Each row is a point. Each copy is the shape, with its points in the same order, turned, moved and blurred by noise. Some copies are also mirrored. Which?
(in the rows, 128 means zero)

Shape (9 x 3)
[[129 124  63]
 [157 157  98]
 [141  90  81]
 [127 132  94]
 [130 114 165]
 [196 153 124]
 [112  79 121]
 [188 201 157]
 [ 91 145 153]]
Copy 1 (9 x 3)
[[142  82  95]
 [179 132 102]
 [146  78 141]
 [136 108 114]
 [127 166 164]
 [202 148 126]
 [112 112 158]
 [205 201 100]
 [ 97 168 123]]
Copy 1 is: only turned
Copy 2 (9 x 3)
[[163 186  84]
 [148 132  76]
 [176 184 115]
 [142 163  89]
 [107 135 153]
 [154  98  97]
 [145 190 152]
 [114  62  75]
 [ 82 166 120]]
Copy 2 is: mirrored

Shape (7 x 4)
[[171 101 191 132]
 [121 154 115 137]
 [164  73 126  95]
 [138  86 121 199]
 [ 95 145 156 116]
 [167  77  98 188]
 [123 176 110 109]]
Copy 1 (7 x 4)
[[146  99 198 148]
 [107 167 127 153]
 [182 101 157 107]
 [138  79 127 201]
 [ 74 128 142 124]
 [174  91 119 204]
 [101 180 134 133]]
Copy 1 is: only turned
Copy 2 (7 x 4)
[[131  87 200 131]
 [140 107 103 152]
 [ 88  53 149 104]
 [166 121 135  69]
 [113 138 131 171]
 [166  83 125  56]
 [135  90  94 181]]
Copy 2 is: mirrored

Shape (12 x 6)
[[ 83 139 191 161 132 149]
 [143 120 130  59 113  81]
 [179 157 153 121  99 173]
 [ 81 115 186 150 117 163]
 [ 93 127 114 138 191 183]
 [171 148 128  62  98  79]
 [108 118 124 114 104 172]
 [178 143 201  68 118 181]
 [ 86 191 104 129 153 101]
 [148 188 123 130 177 138]
 [159 126 114 134 167 123]
 [189 127 103 154 104 136]]
Copy 1 (12 x 6)
[[ 60 141 126 127  82 121]
 [197 100  87  98  85 138]
 [161 153 173 151  97 143]
 [ 65 136 136 115  95 155]
 [ 99 175 115 103 179 104]
 [223 101 111 108  74 126]
 [122 137 149  95 130 155]
 [169 195 132 154  71 179]
 [127 129 126  65 104  53]
 [159 167 129 128 123  58]
 [158 125 112 142 149  91]
 [172 100 169 156 145 120]]
Copy 1 is: mirrored
Copy 2 (12 x 6)
[[ 56 125 189  85 150 154]
 [144  72 126 109 120  66]
 [155 112 141  87  90 173]
 [ 45 109 170  69 135 159]
 [ 98 147 113  66 192 159]
 [170  90 130 117  97  63]
 [ 92 115 106  68 119 144]
 [156  65 168  34  98 157]
 [124 187 147 108 153  91]
 [165 163 157  94 162 145]
 [144 119 124 127 171 141]
 [150 115 102 145 100 172]]
Copy 2 is: only turned
Copy 3 (12 x 6)
[[135  90 151  72  99 138]
 [ 86 218 126 132 155 122]
 [148 162 189 154 126 172]
 [110 100 160  79 101 149]
 [130  71 115 139 167 164]
 [119 243 129 148 144 124]
 [100 133 141 139 111 184]
 [111 179 234 126 150 176]
 [185 144  74  94 162 137]
 [184 144 142 141 175 139]
 [147 136 128 172 158 107]
 [146 160 145 198  96 123]]
Copy 3 is: mirrored

Shape (14 x 8)
[[118 163 119 135 114 116 102 165]
 [128 119 130 133 116 200 106 178]
 [154 118 103 148 113 102 107 150]
 [127 117 134 151 134  95 111 174]
 [249 128 132 109 129 117 175 109]
 [145 128 139 135 200 162 112 142]
 [125 115 134 137 188 105 104 126]
 [115 125 117 121 116 104 103 161]
 [149 120 129 131 125  99 101 175]
 [117 145 101 110 113 137 145 110]
 [127 123 133 152 145  90 145 159]
 [117 132 134 152 114 144 106 140]
 [147 137  90 139 113 141 127 178]
 [162 133 135 144 124 200 103 132]]
Copy 1 (14 x 8)
[[ 99 135  99 122 107 113  92 146]
 [105 132 170 142  90 152  99 191]
 [ 94 112 125 158 121  85 116 135]
 [ 90 132 139 118 134  83  99 135]
 [213 117 142 191 118  58 159 131]
 [146 145 160 149 174 142  88 164]
 [118 127 144 132 187 122  98 119]
 [ 92 107 119 114 119 109 108 137]
 [107 111 135 127 121  80  94 142]
 [125 123 104 136 115 148 158 135]
 [104 150 133 113 149  82 127 132]
 [ 96 143 139 141 107 136 106 132]
 [102 127 118 150 107 102 122 185]
 [137 141 163 184  95 155  98 162]]
Copy 1 is: only turned
Copy 2 (14 x 8)
[[152 159  80 145 111 119 119 143]
 [134 137  98  81 144 161 127 188]
 [119 146  96 140 115  79 138 165]
 [112 166  96 146 134  90 102 158]
 [146 165 198 122 129  56 207 146]
 [142 156 108  90 199 109 137 124]
 [123 147 103 125 180  73 106 103]
 [140 146  91 137 114  98  95 150]
 [132 174  98 131 121  82 110 163]
 [157 102 124 140 110 121 137 124]
 [117 161 123 164 153  92 111 147]
 [116 140  96 118 124 133 126 140]
 [150 138  95 142 131 114 144 188]
 [126 143 103  70 136 146 172 152]]
Copy 2 is: mirrored
Copy 3 (14 x 8)
[[101 127 108 121  94 126 128 173]
 [139  85 149 160  95 164  96 153]
 [ 99 133  84 136 107 116 102 127]
 [ 93 108  96 148 120  96 133 146]
 [222 150  37 132 112  96  89 107]
 [158 125 139 161 174 119 110 164]
 [118 134 126 137 174  89 128 140]
 [ 94 110 107 113 112 122 130 141]
 [106  99  82 132 117 106 114 148]
 [144 156 130 103  99 141 142 123]
 [116 127  94 153 123  93 159 136]
 [116 125 142 141  95 115 114 146]
 [119 125  89 151  95 162 117 150]
 [163 122 149 155 100 137  67 150]]
Copy 3 is: only turned
Copy 4 (14 x 8)
[[115 152 111 172 124 125 143 175]
 [160 107 150 191 105 166 156 137]
 [139 112 129 145 138  84 149 171]
 [108 118 143 165 166 107 140 180]
 [205 122 135  46 147 109 109 155]
 [148  84  96 154 172 166 116 132]
 [107  81 105 153 173 118 109 145]
 [101 125 129 164 119 114 135 179]
 [128 117 140 158 146 109 129 193]
 [109 130 107 109 101 122 154 122]
 [104 121 132 132 181 119 148 174]
 [126 133 128 178 128 119 142 130]
 [149 127 128 147 120 127 178 178]
 [189 114 130 171 120 139 138 102]]
Copy 4 is: only turned

Shape (14 x 9)
[[ 99  96 103 104 104 147  73  97 163]
 [128 161  60 160 101  83 159 169  95]
 [105 105 171 114 149 197  48 101 147]
 [ 96 182 155 152 143 141 182 115 148]
 [121 155 160 139 151 110 183 155 136]
 [113  65  88  86 124 170  74 136 198]
 [107 157 114  88 129  62 141 126 120]
 [120 149 165 171 154 133 163  87 106]
 [109 170 147 168 156 129 195  62 121]
 [167  74 105  93 134 136  90 114 150]
 [133 235 148 159 193 127 181  96 150]
 [134 179 130 125 122 179 131 116 116]
 [140 148 123  88  93  93 195 122 132]
 [ 95  87  81  83 155 174 107 119 103]]
Copy 1 (14 x 9)
[[149 135 164 110  86 175  89 110 129]
 [117 152 107 143 194  86 163 102  73]
 [166 121 127  82  93 191  55 149 194]
 [ 98 104 107 176 176 169 143 161 164]
 [130 110  91 158 169 140 177 176 147]
 [188 127 132 107  48 190  94 116  95]
 [101 132 161 118 148 125 160 183  86]
 [124 109 125 130 199 171 147 145 189]
 [ 83 103 136 153 206 198 166 144 182]
 [181 159 144  75 103 179 151 125 123]
 [ 91 151  91 193 220 207 147 191 163]
 [ 91 157  93 130 153 160 114 136 166]
 [ 85 144 141 139 129 129 207 146 123]
 [127 111 105  57 109 189 111 108  99]]
Copy 1 is: mirrored
Copy 2 (14 x 9)
[[199 172 150 143  90 148 131 118 167]
 [125 112 130 163 130 100  49 142  70]
 [151 185 172  80  89 184 163 129 193]
 [ 63 172  95 149 112 131 146 138 111]
 [ 73 161 113 122 136  85 129 128 106]
 [231 170 121 113 133 144 132 110 193]
 [128 193 162 171 123  88  99  97  91]
 [ 65 130 144 135  90 130 168 126 105]
 [ 54 136 118 170  93 140 178 114  88]
 [197 138 176 126 146 120 149 110 162]
 [  9 159 120 180 151 155 142 111 120]
 [107 164 148 137 136 174 135 163 115]
 [134 174 135 179 149  74 146 145  74]
 [195 160 149  95 118 173 131  85 104]]
Copy 2 is: only turned
Copy 3 (14 x 9)
[[119  63  98 105 163 150 129 145 109]
 [120 188 145 186  90 112 119 154  96]
 [158  63  76  80 198 150 112  76 148]
 [ 93 172 168 121 140 162 132  65 135]
 [ 88 178 157 111 110 123 115  92 143]
 [ 97  71  82  83 184 147  92 182 128]
 [ 76 124 138 140  99  86 156 117 107]
 [141 166 145 110 120 158 163  73 155]
 [114 189 171 129 138 168 196  75 150]
 [139  69 105  85 143 122 131 173 158]
 [100 192 185 169 160 131 158  54 190]
 [159 138 168 135 170 140 114  97 125]
 [ 87 135 207 112  95 123 143 139 117]
 [141 130  95  68 191 106 144 150  97]]
Copy 3 is: mirrored

Shape (16 x 12)
[[164 166 192 175 159  96 140 133  96 121 183 103]
 [138 176 159 126 186  93 136  58 177 123 108  92]
 [117 109 106  91 113 136 141 151 123  99 106  92]
 [153 136  80 185 129 141 146 108  92 133 106 120]
 [107  83  56 203 137  73  87 117 104 199 129  87]
 [120 143 153 170 127 159 142 128 153 125 156 133]
 [110 117  96 108 141  94 104 142 207 156 142 141]
 [ 72  95 133  82 151 169 124 131 152 164 194 111]
 [171 123  99 137 142  88 127 193 140  92  24 132]
 [210 153 102 139 100  65 160 176 109 137 137  85]
 [152 106 141 148 158 111 204 176 130 162 156 155]
 [164  65  63 165 146 145 122  82 166 106 128 148]
 [147 178  62  95 187 117  96 142 164 128 106  98]
 [131  87  92 131 127 177 184 151 126  96 161 225]
 [188 171 180 158 121 158  91 153  91 186 114 128]
 [160 138 122 109 134  73 149 127 105 142  94 147]]
Copy 1 (16 x 12)
[[110 118 139 108 179 128 139 227  97 177 122 134]
 [142 209  89 102 167 101 145 188 152 144  58 152]
 [125 128 145 149 129 104 136 131 172  76 126 124]
 [147 130  94 178 136 179 147 160 102 102 111 124]
 [207 115  88 178  91 126  53 161  55 112  99 119]
 [125 140 112 121 108 134 168 168 127 160 151 151]
 [156 156  89 154 107  70  97 108 164 172 124 138]
 [112 146 106  75  74  68 119 126 133 133 168  90]
 [157  98 129 192 178 165 100 124 216 109  86 174]
 [158  81 155 200 195 111 146 168 131 152  91  91]
 [102  50  81 127 136 118 148 149 141 174 112 120]
 [166 148  28 170 148 123 142 117 119  97 165 163]
 [156 193  97 166 153 127  88 152 205 134 109  82]
 [ 52  92  59 169 117 141 165  92 140 136 188 145]
 [161 129 172 100 165 205 141 139 108 185 120 111]
 [108 122 122 160 176 130 116 119 133 137  64 131]]
Copy 1 is: mirrored
Copy 2 (16 x 12)
[[168  86  74 145 118 102 122 151 132 190 194 111]
 [130 159  86 126 210  79 144 128 109 190 147 159]
 [ 77 138 121 141 159 134 138 137 111  80 155  95]
 [147  78 104 155 178 139 180 176 127  86 159 153]
 [181  56  36 135 166 150 202 111  75  67  96 108]
 [123  84 110 153 150 144 111 151 156 155 126 139]
 [105 134  80 109 141 101 141 122 130 108  50 135]
 [ 73  88 134 110 133 148 155  97 136 161  77  71]
 [141 158  86 151 181  55 115 169 149  19 155 116]
 [155 157  55 137  89 117 171 199 129  95 182 112]
 [132 104  89 183 118  97 170 164 195 133 120  78]
 [ 94  84  83 126 178 126 193 106 181  76 128 192]
 [106 135  98  58 184  70 154 177 104 100 113 130]
 [ 56  56 150 187 107 100 166 149 205  86 114 147]
 [229 102 157 105 129 132 124 165 146 127 158 114]
 [154 148 116 167 135  67 171 144 115  97 147 126]]
Copy 2 is: only turned

Shape (15 x 12)
[[169 173 144 119 139 103 103 143 133 131  85  97]
 [ 94 151 124 162 159 113 128 129 146  88 165 146]
 [108 152  79 166 168 170 183 139 171 106  99 152]
 [ 99 172 114 141 102 139 147  69 166  83 125  70]
 [137 104 115 208  92  82 127 141  76 121  74 143]
 [ 90 171  95 191 165 126 208  52  94  98 180 105]
 [144 102  73 128  91  75 105  65  92 165 156  88]
 [183 114  80 154 162  90 111 156  87 149 169  81]
 [ 98 193 103 162 102 159 141 120  91 119 178 140]
 [108  99 162 138 174  98 112 136 174 172  83  74]
 [178 127 115 108 124 156 206 134 166 186 164 139]
 [168 137  83 144 137 152 180  65 162 196 153 138]
 [ 92 140 150 195 141  75 139 128 169 101  86 131]
 [166 138 170 150 158 137 102 100 147 113 173  71]
 [157  88 122 127 137 128 185  98  93 172 126 173]]
Copy 1 (15 x 12)
[[141 113 117 120 119 138 120 115 158  59  87  91]
 [131 154  96 131 151 145 158 150 136 121 178 130]
 [173 166 110  85 143 158 200 146  80 135 124  89]
 [131 193  87 107  82 151 149  80 106  68 177  97]
 [180  80  93 196 134 138  92 128  67 115 129  86]
 [193 181  54 103 153 119 156  59 120 154 219 101]
 [ 89 120  83 152  98 115  68  39 109 153 130 118]
 [124  88 100 117 129 133  75 106 171 178 123  70]
 [163 183 103  88 154 135  86 127  97 121 178 140]
 [ 86 104 165 159 151 148 179  83 139  91 115  59]
 [157 199 181 110 104 128 137  99 136 188  81 105]
 [147 205 113 112 130 146 145  49 114 183  79 112]
 [142 138  94 191 149 140 183 140 112  78 150  79]
 [123 150 125 127 124 202 121  81 198 107 160 101]
 [186 121 149 149 130 122 141  70 103 181  99 147]]
Copy 1 is: only turned
Copy 2 (15 x 12)
[[136 144  96 123 114 144 148 152 148  88 108 114]
 [144 133 124 133  94 105 153  86 136 160 166 178]
 [124 169 109 101 134 140 185 142 101 203 144 192]
 [119 105  52 137 112 183 141 113 138 145 179 160]
 [ 96 118 149 193  82 131 226 139  75 132 125 109]
 [162  63  86  84  70 148 213  68  78 173 183 192]
 [145  59 110 155  89 148 115 114  56 133 153  56]
 [210  92 143 126  87  99 165 170  92 124 141 103]
 [114 127 110  81  91 122 184  93 111 135 221 130]
 [168 132 160 159 128 192 130 126 164 154  80 125]
 [105  91 132  35 137 107 144 157 137 204 121  98]
 [134  86  96  55 166 127 160 108  86 205 130  91]
 [120 146 117 190 107 143 200  97 154 161 113 166]
 [176  71 118 115 154 129 147 115 157  92 145 148]
 [ 86  89 166  75 105 122 155 118  64 160  90 116]]
Copy 2 is: mirrored

Shape (16 x 12)
[[119 124 145  89 157 143 138  99 106 121 122 153]
 [149 116 105 119 155  85 112 169 107 166 145 172]
 [ 82 103  97 104 168  93 145  99  94 157 151 146]
 [108 103  92 140 185 114 157 130  74 196 177 175]
 [161 149  88 159 120 184 100 154 152  85 109  92]
 [122 142 103 182 149 163  54  95 184  94 140 175]
 [ 90 200 111 145 145  91  57  86 155 171 128 159]
 [208 151  64 182 117 175 102 128 156  86 145  89]
 [111 135 118 172 169 119  80  84 149 204  78 167]
 [144  82  52 110 147 111  99 130 138 146 128 138]
 [154 151  41 149  89 185 111 119 159  92 117  96]
 [152 118  67 185  49 180  97 155 123  64 115 103]
 [128 130  97 166 105 158 137 153 201  94 129  97]
 [ 83 179  75 162 196 121  73 125 145 128  83 155]
 [ 92  93 132 103 151 166  99 134 103 138 166  81]
 [108 119  82  86 149 154 128 151 112 194 149 179]]
Copy 1 (16 x 12)
[[ 89 112 129 140 150 120 106  98 147 100 155 101]
 [166 120 171 145 117 110  77 142 139  78 107 100]
 [113 114 132 172 124 129  87 108 147  40 140 151]
 [127 157 153 181 107  76  70 138 127  29 139 133]
 [127 128 109  83 138 138 137 156  70 184 119 136]
 [143  50  91  68 125  54 118 134  88 134 154 143]
 [187  69 142  93 104  99 107 132 170 106 206 172]
 [173 144  85 105 163 108 130 151  49 195 112 146]
 [153 109 184  70  95  74 111  84 129  80 177 168]
 [153 100 149 124 145 136  73 115  81  82 104 146]
 [146 117 101 106 161 152 151 153  38 162 149 157]
 [143 104 103 131 102 154 177 151  25 185 106 124]
 [117 106 120  93 159 123 177 174  88 145  95 165]
 [149 103 104  41  82 123  94 148 132  84 174 151]
 [ 57 109 139 165 118 132  71 135 126 142 128 167]
 [115 116 188 148 137 116  73 163 101  58 166 115]]
Copy 1 is: mirrored
Copy 2 (16 x 12)
[[141  95  88 101 138 138 131 129 166 108 149 137]
 [ 87  55 119 143 169 134 115 130 101 112 108 114]
 [145  56  96 111 134 190 143 144 115  80 121 142]
 [126  23 142 136 156 203 112 128 116  69 151 118]
 [138 154 191  93 163  94 130 154 112 187 138 136]
 [101 142 170 138 183 128 142 114 137 152 150 236]
 [126 113  92 187 154 180  82 149 128 164 108 219]
 [ 99 187 211 104 184 125 137 175 113 164 143 124]
 [171  91 102 195 191 142 102 136  92 120 160 193]
 [109  90 125  91 177 138 146 167  56 105 128 154]
 [133 185 176  64 176 146 129 154  86 181 138 149]
 [113 171 186  86 163 131 189 118  79 218 148 114]
 [150 172 197  97 131 118 137 111  89 146 101 152]
 [166  69 141 142 200 140 114 156 123 176 107 217]
 [129  75 140  98  66 132 146 159 118 132 168 141]
 [106  44 112  86 151 163  73 116  85 109 154 137]]
Copy 2 is: mirrored
Copy 3 (16 x 12)
[[161 140 106 155 100 124 154 147 146 127 150 103]
 [158 104 147 105 152 137 102 153  95 105 168 128]
 [180 122  80 141 154 154 134 142 126  81 164  77]
 [199  83 113  94 159 176 112 125 142  97 169  82]
 [ 63 129 174 147 132  78 127 103 136 127  79  90]
 [118 114 137 149 115  20  82  90 175  79 139 106]
 [121 143  53 107 168  63  79 132 162  88 155 153]
 [ 61  98 184 119 119  76 136  94 136  80  53 102]
 [125  66  76 133 180  69  99 150 180 128 175 130]
 [117  94 144 140 155 109 115 172 105  68 148  71]
 [ 46 140 169 135 146  78 152 111 155  80  84  69]
 [ 74 149 228 176 176  81 145  94 150  90  76  94]
 [ 43 126 157 169 132 101 130  64 125  98 131  94]
 [128 126  80 111 175  30  91 112 127 136 146  78]
 [136 139 119 188 120 170  80 140 145 116 102  75]
 [139 132 136  95 143 158 101 166 155 110 189  70]]
Copy 3 is: mirrored
